Each row is a point. Examples show where two turns around zero, p and q, send a point. Write where each new point lands after one turn and then the other. Backwards means that the second turn is done in reverse. Each puzzle has new turns, and all numbers are rounded.
(in the rows, 128 means zero)

Turn p:
[106 131] -> [107 135]
[ 97 134] -> [ 98 139]
[102 111] -> [100 115]
[194 168] -> [200 157]
[141  97] -> [136  95]
Turn q:
[144 133] -> [140 140]
[109 161] -> [ 96 148]
[122 159] -> [108 152]
[137  59] -> [169  71]
Where do these land?
q, then p: [100 102] -> [110  94]
p, then q backwards: [ 89 130] -> [ 98 153]
p, then q backwards: [166 149] -> [171 121]
p, then q: [ 98 125] -> [101 115]
q, then p backwards: [188 135] -> [171 170]

Turn p:
[110  95 119] -> [105 102 111]
[135 203 124] -> [144 198 150]
[128 166 113] -> [131 169 128]
[149  84 117] -> [142  90  99]
[118  92 167] -> [119  81 153]
Turn q:
[ 95  89 144] -> [108  94 164]
[145 192  88] -> [121 186  77]
[157 137 150] -> [164 137 130]
[177  85 143] -> [177  83 120]
[109 134 124] -> [110 135 134]
[ 85 131 119] -> [ 87 133 143]
Where do these land?
q, then p: [118 121  98] -> [100 128 111]
q, then p backwards: [ 72 147 134] -> [ 78 156 143]
p, then q backwards: [171 157  92] -> [176 169 129]
p, then q: [110 109 137] -> [114 110 144]
p, then q backwards: [169 106 180] -> [151  82 175]

Turn p:
[165 115 112 154] -> [164 126 104 152]
[136 145 119 164] -> [135 142 129 167]
[159 117 120 155] -> [160 123 113 153]
[ 92 153  99  70] -> [ 81 166 117  80]
[ 82 116 109  91] -> [ 78 125 110  94]
[149 116 145 183] -> [157 104 136 177]
[112 134 191  79] -> [119 111 186  74]
Turn q:
[115 121 151 104] -> [133 115 155 109]
[133  97 168 147] -> [141  96 155 160]
[159 170  99  97] -> [154 171  98  95]
[115 187 124 125] -> [117 185 139 114]
[118  65  99 166] -> [ 95  73  94 161]
Where do these land?
q, then p backwards: [119  81 129 144] -> [106  92 140 153]
q, then p: [143 146 187 116] -> [175 122 172 127]
q, then p: [147 154 132 169] -> [132 151 140 173]
q, then p backwards: [ 92 179  70 133] -> [ 89 162  72  89]
q, then p: [139 146  85  97] -> [120 169 104  97]
p, then q backwards: [103  86 132 150] -> [119  78 118 144]
p, then q: [152 105 161  89] -> [173 100 129  98]

Turn p:
[ 68 124 114 106 133 116] -> [ 72 101 128 105 127 119]
[137 117 107 137 146 129] -> [130 119 111 144 148 134]
[150 151 109 159  87 123] -> [145 161  94 143 100 106]
[149 145 142 133 149 112] -> [143 142 147 138 151 112]
[136 124 145 116 134 176] -> [137 140 140 115 129 176]
[139 123 175 148 121 146] -> [147 142 165 145 104 148]
[148 121 118 115 145 108] -> [145 113 124 126 154 114]
[ 97 120 114 111 109 113] -> [104 106 116 107 112 113]
Turn q:
[125 111 141 113  95 147] -> [143 122 144 116 106 160]
[156 160  97 107 106 135] -> [141 159  98  92 109 121]
[140 104 121 107 146 153] -> [151 107 112 117 150 147]
[109 132 134 150 129 139] -> [112 139 136 147 134 142]
[113 150  98 165 118 139] -> [103 163 103 151 118 138]
[127  98 144 104 131 123] -> [141  92 142 119 129 133]
[101 127 153 117 135  95] -> [102 104 159 124 127 109]
[126 167 148 167 157  98] -> [104 158 147 155 151  82]
[155 103 117 122 135 124] -> [157 109 111 132 128 120]
Where do these land?
q, then p: [147 140  91 136 128 151] -> [124 150  89 122 148 125]
p, then q: [122 115 136 142 136 137] -> [130 134 135 144 131 144]
q, then p: [121 140 142 120 115 148] -> [127 144 142 110 128 143]
q, then p backwards: [128 137 137 114 165 146] -> [136 137 116 104 163 127]
p, then q backwards: [152 128 146 136 113  31] -> [181 121 153 133 149  46]
p, then q backwards: [105 132 138 140 126 127] -> [108 134 133 138 118 116]
q, then p: [119 124  87 112 122 147] -> [116 124  89 109 132 147]
p, then q: [130 109 147 124 118 136] -> [150 128 139 127 120 143]

Turn p:
[142 134  62 116 119  95  78 213] -> [136 140  42 185 121 115 113 193]
[119 127 121 143 225 150 163 171] -> [130 134 164 174 213 168 134 159]
[138 141 122 147 113 143  66  97] -> [144 141 112 126  99 128  71  95]
[ 84 115 123 116  88 132 139 103] -> [ 79 108 123 110  98 132 141 107]
[137 169 148 114  96 156 163 113] -> [129 165 149  92  98 149 161 122]
[115 106 154 145 108 147  35 109] -> [134  98 115 107  95 129  35 114]
[130 152 134 116 146 122 149  85] -> [119 158 150 111 146 114 140  96]
[145 104 144 100 173 145 161 142] -> [142 117 139 108 187 147 152 144]
[131 133 150 144 102  62 162 125] -> [128 119 156 135 102  66 166 137]
[140  98 122 140 110 127 162 122] -> [139  98 130 131 121 131 166 113]
Turn q:
[124 131 203 142 157 116  49  93] -> [126 144 181 129 140 133  30 167]
[ 54 168  91 101 152 100 142 137] -> [ 56 147 110 116 155  75 161 141]
[141 114 101  97 102 135  99 150] -> [136 103  75 126 109 125 115 137]
[142 142 136 104 135 146 166  99] -> [138 142 134  82 142 145 146 108]
[154 141 140 152 155 151 149 156] -> [159 128 147 140 149 151 161 152]
[116 112 137 152  95 151 136 145] -> [118 123 131 150  93 159 141 127]
[131 102  76 112 152 136 153  88] -> [119  99 112 110 168 125 139  71]
[130 116 213 156 139  93 128 156] -> [149 131 208 138  92 114 117 170]
[159 127  55 136  64 124 130 128] -> [150 136  54 160 103 125 142  78]
Where do these land?
q, then p: [198 128 157 138 128 105 133 124] -> [198 146 122 103 124 108 128 128]
p, then q: [130 156 139 149 176  96 106 108] -> [139 159 159 144 148 100  90 152]
p, then q: [121 152 154 142  92 123 130 159] -> [137 139 117 135  76 133 142 150]
p, then q: [ 96 144  67  84  87 143 112 150] -> [ 71 138  66 154 133 134 166 114]
p, then q: [ 84  75 107  80 104 163  99 104] -> [ 61  77  84 110 141 136 110  99]
q, then p: [162 163 126 149 118 131 150  70] -> [146 192 145 106 139 129 116  91]
q, then p backwards: [171 185 161 142 150 144 150 141] -> [179 167 148 118 156 148 158 159]
q, then p: [ 95  77 113 169 158 128 111 185] -> [132  46 164 170 121 136 128 140]
p, then q: [ 94  73 128  98 140 118 162 111] -> [ 87  78 161 103 139 113 142 107]
